Each row of a before or after table is a point. One or more steps were done to the points. Then noise was added and the rows were shuffled. The steps act on columns, c1 being the first. Name the steps. A step turns or swaps two columns, mirrors them in a line or flattens them onto one, adds a multiple of one to another, or multiplies or shifts one. Angles are multiples of 10 degrees, from the lower column toward the higher: turns from -170 to 170, lines from 10 to 170 but not 90. Use the fewest steps. Two steps may share a column if one is a turn and the other turns, adds or multiplies; they go together, in the order done. Otherwise the lowest column goes first.

Before (12 x 3):
[[ 0.57  0.17  0.11]
 [-0.45 -0.71 -0.62]
 [-0.13  0.44  0.23]
 [-0.34  0.04 -0.50]
 [ 0.33 -0.06  0.21]
 [ 0.32 -0.47 -0.04]
 [-0.57  0.24 -0.59]
 [-0.39 -0.60 -0.42]
 [-0.59 -0.67  0.26]
 [ 0.24 -0.46  0.01]
 [ 0.29  0.20  0.56]
 [-0.49  0.41 -0.45]]
After (12 x 3):
[[-0.13  0.19  0.20]
 [-0.10  1.05  0.52]
 [-0.74 -0.76 -0.51]
 [-0.07 -0.56 -0.07]
 [-0.57  0.81  0.26]
 [-0.99 -0.30  0.25]
 [-0.87 -1.63 -0.62]
 [ 0.17  0.32  0.11]
 [-0.83 -1.26 -0.35]
 [-0.13 -0.52  0.00]
 [-0.95 -0.71 -0.61]
 [-0.89 -0.27 -0.42]]
Steps: shift c1 by -0.40; add 1.5 times c3 to c2

Before (8 x 8):
[[-0.36  0.65 -0.04 -0.02 -0.24 -0.15  1.10 -0.22]
 [ 0.56  1.97 -0.08 -0.21  0.01 -0.14  0.16 -0.02]
 [ 0.59 -0.01 -0.81 -0.53 -0.67  0.02 -0.31 -0.68]
 [ 0.65  0.62  0.32 -0.60 -0.24 -0.45 -0.23 -0.17]
 [-0.19 -0.20  0.31 -0.05  0.25 -0.11 -0.09 -0.31]
 [ 0.54 -0.11 -0.28 -0.07  0.29 -0.81 -0.17 -0.11]
 [-0.26 -0.02 -0.03 -0.52  0.13 -0.79 -0.25  0.13]
 [ 0.34 -0.24 -0.17 -0.61  0.08 -0.02 -0.01 -0.04]]
After (8 x 8):
[[ 0.56  0.09 -1.02 -0.95 -0.57 -0.32 -0.84  0.05]
 [ 0.64  1.85  0.16 -1.08 -0.01 -0.56 -0.56 -0.35]
 [ 0.53  5.89 -0.02 -0.56  0.15 -0.11  0.33  0.04]
 [ 0.60 -0.34 -0.25 -0.46  0.69 -0.50 -0.43  0.14]
 [ 0.39 -0.68 -0.04 -0.80  0.05  0.02 -0.01  0.08]
 [-0.36  1.94 -0.15  0.16 -0.16 -0.19  2.75 -0.10]
 [-0.15 -0.61  0.05  0.12  0.24  0.03 -0.22 -0.48]
 [-0.27 -0.07  0.05 -0.33  0.51 -0.57 -0.64  0.11]]
Steps: add -0.7 times c1 to c4; multiply c2 by 3; turn c3 and c8 by -40 degrees; turn c5 and c6 by 30 degrees; multiply c7 by 2.5

Before (11 x 11):
[[ 0.38 -0.54  0.45  0.08  0.05 -0.49  0.46  0.22  0.12 -0.57  0.16]
 [ 0.38  0.40  0.29 -0.22  0.40  0.01  0.02 -0.18  0.48 -0.26  0.18]
 [ 0.75 -0.25  0.03  0.64 -0.48 -0.51  0.06 -0.23  0.48 -0.75  0.32]
 [ 0.11 -0.08  0.10  0.31 -0.08  0.53 -0.06  0.09 -0.12 -0.10 -0.17]
 [-0.30  0.00  0.37 -0.19 -0.33 -0.01 -0.53  0.30  0.42 -0.10  0.00]
 [ 0.84 -0.07  0.36 -0.10 -0.05 -0.27 -0.45  0.19 -0.10 -0.01  0.12]
 [ 0.43 -0.27  0.18 -0.14 -0.45  0.05  0.30 -0.05  0.51  0.32  0.15]
 [ 0.14 -0.17  0.30  0.42  0.11 -0.62  0.01 -0.42  0.19  0.20  0.04]
 [-0.40 -0.04 -0.40 -0.45  0.63  0.79 -0.93  0.79  0.06  0.53  0.92]
 [-0.27 -0.35 -0.86 -0.91  0.10  0.41 -0.82  0.12 -0.38 -0.18  0.47]
 [-0.57  0.63 -0.58 -0.75  0.15  0.48 -0.60  0.74 -0.58  0.38  0.99]]
After (11 x 11):
[[ 1.14 -0.19 -0.25  0.67 -0.47 -0.96 -0.18 -0.23  0.47 -0.31  0.32]
 [ 0.35 -0.40  0.05 -0.15 -0.45  0.28 -0.09 -0.04  0.51  0.13  0.16]
 [ 0.77 -0.66  0.09  0.09  0.04 -1.02 -0.24  0.23  0.12 -0.22  0.17]
 [-0.60  0.53 -1.93 -0.91  0.10  0.86 -0.71  0.12 -0.40 -0.08  0.48]
 [-0.95  0.83 -0.22 -0.74  0.15  0.94  0.23  0.76 -0.58  0.16  1.01]
 [ 0.36  0.18  0.83 -0.21  0.41  0.18  0.35 -0.18  0.47 -0.10  0.19]
 [-0.34  0.02 -0.05  0.33 -0.07  1.28 -0.09  0.07 -0.12 -0.03 -0.17]
 [ 0.66 -0.07  0.09  0.44  0.12 -1.42 -0.13 -0.41  0.18  0.07  0.04]
 [-0.27  0.46 -0.04 -0.20 -0.32 -0.13 -0.26  0.31  0.41 -0.06  0.01]
 [-1.04  0.79 -1.15 -0.44  0.65  1.73 -0.47  0.79  0.04  0.21  0.91]
 [ 1.03  0.36 -0.09 -0.09 -0.07 -0.35 -0.28  0.20 -0.10  0.01  0.12]]
Steps: multiply c6 by 2.5; turn c1 and c6 by 20 degrees; turn c2 and c7 by 60 degrees; add 1.5 times c7 to c3; multiply c10 by 0.4

Before (12 x 18):
[[ 0.20  0.04 -0.28  0.23  0.19  0.04  0.29  0.18  0.16  0.44 -0.76 -0.10
   0.15 -0.31  0.00  0.28 -0.28 -0.51]
 [ 0.80  0.29 -0.78 -0.31  0.09 -0.49 -0.03 -0.05 -0.01  0.85 -0.27 -0.45
  -0.46  0.51  0.16  0.21 -0.34 -0.13]
 [ 0.13  0.33 -0.34 -0.89 -0.66 -0.30 -0.29  0.02  0.07 -0.40 -0.24  0.14
   0.05  0.36  0.41  0.07  0.94  0.11]
 [ 0.10  0.01  0.21 -1.17  0.06 -0.03  0.03  0.47 -0.40 -0.40 -0.27  0.17
   0.18  0.50 -0.20  0.50  0.67  0.60]
 [ 0.01  0.54 -0.69 -0.46 -0.28 -0.73 -0.80 -0.03  0.03 -0.32  0.27  0.34
   0.03  0.13 -0.54 -0.84  0.62  0.43]
 [ 0.20  0.45 -0.64 -0.88 -0.37 -0.87 -0.39 -0.20 -0.15 -0.43  0.24  0.28
   0.61  0.08  0.18 -0.37 -0.05  0.23]
 [ 0.61 -0.54  0.21  0.30  0.45  0.29  0.02  0.14  0.41 -0.12 -0.33 -0.65
  -0.35 -0.27  0.11  0.66 -0.41 -0.28]
 [ 0.87 -0.16 -0.03  0.32  0.25  0.25 -0.19  0.11  0.70  0.31  0.14  0.53
   0.00 -0.70 -0.22  0.62 -0.21 -0.35]
 [ 0.25  0.08 -0.71 -0.17  0.92 -0.36 -0.13 -0.38  0.24  0.72  0.05 -0.19
  -0.50 -0.04  0.27  0.16 -0.28 -0.82]
 [-0.24  0.19  0.04 -0.47 -0.38 -0.16  0.27  0.18  0.06 -0.57  0.06  0.36
   0.32  1.02  0.17  0.26  0.52  0.65]
 [ 0.46  0.76 -0.79 -0.20 -0.09 -0.08 -0.88 -1.28  0.40 -0.24  0.42  0.34
   0.47 -0.56 -1.02 -0.33  0.28  0.04]
 [-0.18 -0.28 -0.26 -0.97 -0.64  0.21  0.11  0.18 -0.11 -0.37  0.05  0.29
  -0.19  0.37 -0.20  0.13  0.16  0.29]]
After (12 x 18):
[[ 0.64 -0.51  0.16  0.26  0.41 -0.13 -0.25  0.15  0.38 -0.05 -0.04 -0.56
  -0.34  0.40  0.25  0.66 -0.44  0.18]
 [-0.02  0.53 -0.69 -0.45 -0.33  0.52  0.79  0.03  0.83 -0.32  0.04  0.34
   0.04 -0.31 -0.51 -0.84  0.65  0.33]
 [ 0.21  0.43 -0.66 -0.88 -0.42  0.10  0.42 -0.17  0.25 -0.45 -0.05  0.27
   0.58 -0.24 -0.82 -0.38 -0.08  0.15]
 [ 0.26  0.08 -0.76 -0.21  0.82 -0.10 -0.51 -0.42  0.37  0.74 -0.07 -0.22
  -0.50  0.00 -0.42  0.12 -0.26  0.67]
 [ 0.11  0.32 -0.28 -0.85 -0.66 -0.18  0.29  0.05  0.37 -0.40  0.43  0.13
   0.05  0.04 -0.44  0.11  0.92  0.15]
 [-0.24  0.19 -0.03 -0.49 -0.37 -0.12  0.34  0.17 -0.23 -0.58  0.84  0.33
   0.33 -0.56 -0.21  0.28  0.51 -0.63]
 [ 0.48  0.80 -0.79 -0.19 -0.06  0.67  0.56 -1.28  1.25 -0.23 -0.66  0.33
   0.45 -0.06  0.29 -0.33  0.27  0.66]
 [-0.17 -0.26 -0.30 -1.00 -0.64  0.11  0.15  0.20 -0.18 -0.41  0.26  0.28
  -0.21 -0.23  0.28  0.13  0.18 -0.29]
 [ 0.08 -0.04  0.27 -1.22  0.06  0.11  0.46  0.50 -0.40 -0.34  0.50  0.19
   0.20 -0.05  0.02  0.53  0.63 -0.45]
 [ 0.81  0.31 -0.82 -0.30  0.12  0.05 -0.10 -0.04 -0.01  0.84  0.56 -0.44
  -0.48 -0.03 -0.52  0.22 -0.37  0.12]
 [ 0.15  0.03 -0.30  0.23  0.17 -0.08 -0.64  0.19 -0.10  0.52  0.12 -0.09
   0.14  0.78  0.03  0.27 -0.22  0.10]
 [ 0.85 -0.15 -0.04  0.31  0.27  0.09 -0.17  0.09  0.91  0.30 -0.69  0.57
  -0.02  0.23  0.30  0.61 -0.19  0.40]]
Steps: turn c6 and c15 by 110 degrees; multiply c6 by 0.7; add -1 times c7 to c9; turn c7 and c18 by -130 degrees; turn c11 and c14 by -120 degrees
